Rows are points. Examples show where two turns around zero, p and q, send a point. Write where each new point lands after one turn and then the other. Backwards means that the second turn is done in reverse. Each puzzle has new turns, and all numbers are rounded.

Turn p:
[ 0.44 -0.31] => [ 0.37 -0.39]
[-0.13  0.65] => [-0.01  0.66]
[-0.02 -0.36] => [-0.09 -0.35]
[ 0.16 -0.10] => [ 0.14 -0.13]
[-0.45  0.12] => [-0.42  0.20]
Turn q:
[-0.10 -0.46] => [-0.24 -0.40]
[-0.21 -0.08] => [-0.22 -0.01]
[0.31 0.54] => [0.47 0.41]
Where do these land?
q, then p backwards: [0.01 0.58] => [0.09 0.57]
q, then p: [-0.26 -0.18] => [-0.31 -0.03]
q, then p: [ 0.25 -0.40] => [ 0.02 -0.47]

Turn p:
[-0.50  0.48  0.29 -0.05] => [-0.39  0.44  0.47 -0.07]
[-0.17  0.23 -0.11  0.34] => [0.02 0.04 0.34 0.31]
[ 0.16 -0.52  0.22 -0.25] => [-0.01 -0.33 -0.31 -0.45]
[-0.07  0.60  0.40  0.16] => [ 0.10  0.50  0.53 -0.12]
[ 0.26 -0.55 -0.40  0.05] => [ 0.16 -0.53 -0.44  0.18]
[ 0.31 -0.24 -0.40 -0.25] => [ 0.11 -0.12 -0.57  0.15]
Turn q:
[0.44 0.20 0.05 0.74] => [0.57 0.43 0.19 0.49]
[-0.21 -0.69  0.25  0.39] => [-0.25 -0.13 -0.40  0.70]
[-0.27 -0.04  0.31 -0.14] => [-0.33 -0.22  0.15  0.08]
[-0.28  0.33 -0.58 -0.23] => [-0.19  0.40 -0.08 -0.61]
[ 0.51  0.38  0.12 -0.25] => [ 0.48 -0.20  0.37 -0.28]
[-0.16 -0.26  0.11 -0.25] => [-0.24 -0.30 -0.14 -0.02]
[-0.04  0.09 -0.26 -0.26] => [-0.03  0.03 -0.08 -0.37]
Where do these land?
q, then p backwards: [ 0.19  0.43 -0.15 -0.29] => [0.15 0.01 0.55 0.09]
q, then p: [0.01 0.43 0.37 0.07] => [ 0.09  0.03  0.31 -0.47]
p, then q: [ 0.16 -0.56  0.05  0.55] => [ 0.20 -0.49 -0.49  0.36]
p, then q: [-0.15  0.19 -0.24  0.15] => [-0.01  0.19  0.13  0.29]
q, then p backwards: [-0.08  0.43 -0.10 -0.27] => [-0.10  0.04  0.51 -0.01]
q, then p: [-0.55 -0.10 -0.09 -0.39] => [-0.68 -0.03 -0.06  0.07]
p, then q: [ 0.43 -0.81  0.16  0.18] => [ 0.25 -0.50 -0.76 -0.10]

Turn p:
[ 0.24  0.26 -0.22  0.41 -0.82  0.42] => [ 0.06 -0.16  0.24  0.30 -0.89  0.46]
[ 0.25 -0.60  0.35 -0.70  0.35 -0.15] => [ 0.61  0.18  0.21 -0.41  0.60 -0.46]
[0.28 0.17 0.18 0.27 0.21 0.41] => [ 0.09 -0.22  0.09  0.06  0.18  0.57]
[-0.55  0.15  0.31 -0.17  0.23 -0.07] => [-0.48  0.35  0.08 -0.18  0.33 -0.07]
[-0.01  0.26  0.40  0.35  0.20 -0.07] => [-0.24  0.01  0.10  0.37  0.35  0.26]
[-0.31  0.04 -0.53 -0.35  0.31 -0.30] => [-0.17  0.13 -0.62 -0.34  0.01 -0.37]
[ 0.01  0.20 -0.20 -0.20 -0.44 -0.30] => [ 0.07  0.35 -0.14  0.17 -0.43 -0.21]
[ 0.22 -0.46 -0.61  0.32 -0.21  0.36] => [ 0.22 -0.74 -0.04 -0.19 -0.52 -0.01]
[-0.13 -0.02  0.32  0.07  0.18 -0.30] => [-0.16  0.10  0.08  0.20  0.36 -0.17]
Turn q:
[-0.01  0.05 -0.16  0.42 -0.21 -0.11] => [-0.01  0.25 -0.09  0.33  0.01 -0.28]
[ 0.34 -0.31  0.01  0.07 -0.41 -0.62] => [ 0.23 -0.25 -0.10  0.53 -0.58 -0.17]
[-0.62  0.69  0.21 -0.27  0.43  0.17] => [-0.36  0.52 -0.08 -0.84  0.05  0.27]
[ 0.27 -0.18 -0.33 -0.01 -0.26 -0.05] => [ 0.30 -0.16 -0.19  0.36  0.07 -0.01]
[ 0.33 -0.68 -0.22  0.31  0.20 -0.26] => [ 0.00 -0.64 -0.05  0.35  0.03 -0.54]
[-0.38  0.81  0.01 -0.64  0.17  0.33] => [ 0.06  0.51 -0.19 -0.79  0.14  0.63]
[-0.20 -0.43  0.19 -0.03 -0.08  0.31] => [-0.34 -0.23  0.26  0.19  0.19  0.24]
[0.26 0.06 0.29 0.15 0.17 0.22] => [ 0.12  0.01  0.44 -0.14  0.09 -0.15]
Where do these land?
p, then q: [0.49 0.30 0.48 0.35 0.15 0.53] => [-0.03 -0.08  0.73 -0.11  0.66 -0.05]
p, then q: [-0.55 -0.65 -0.42  0.15  0.07  0.10] => [-0.40 -0.51 -0.34  0.17 -0.48  0.37]
p, then q backwards: [-0.20 -0.25  0.55 -0.34  0.36 -0.29] => [ 0.03  0.20 -0.13  0.51  0.30  0.57]
q, then p: [ 0.39  0.06 -0.05 -0.40  0.01  0.23] => [ 0.51 -0.14  0.11 -0.16  0.15  0.19]
p, then q backwards: [ 0.27  0.28  0.15  0.09  0.26 -0.20] => [-0.04 -0.04 -0.37  0.00 -0.31  0.23]
q, then p backwards: [-0.32  0.12 -0.32 -0.46  0.03 -0.41] => [ 0.00  0.37 -0.64 -0.05  0.18  0.13]
p, then q backwards: [ 0.43 -0.11 -0.03  0.48 -0.30 -0.14] => [ 0.39 -0.45  0.02  0.00 -0.39 -0.19]
q, then p: [-0.51  0.24 -0.36  0.13 -0.58  0.18] => [-0.48 -0.17 -0.44  0.02 -0.16  0.59]
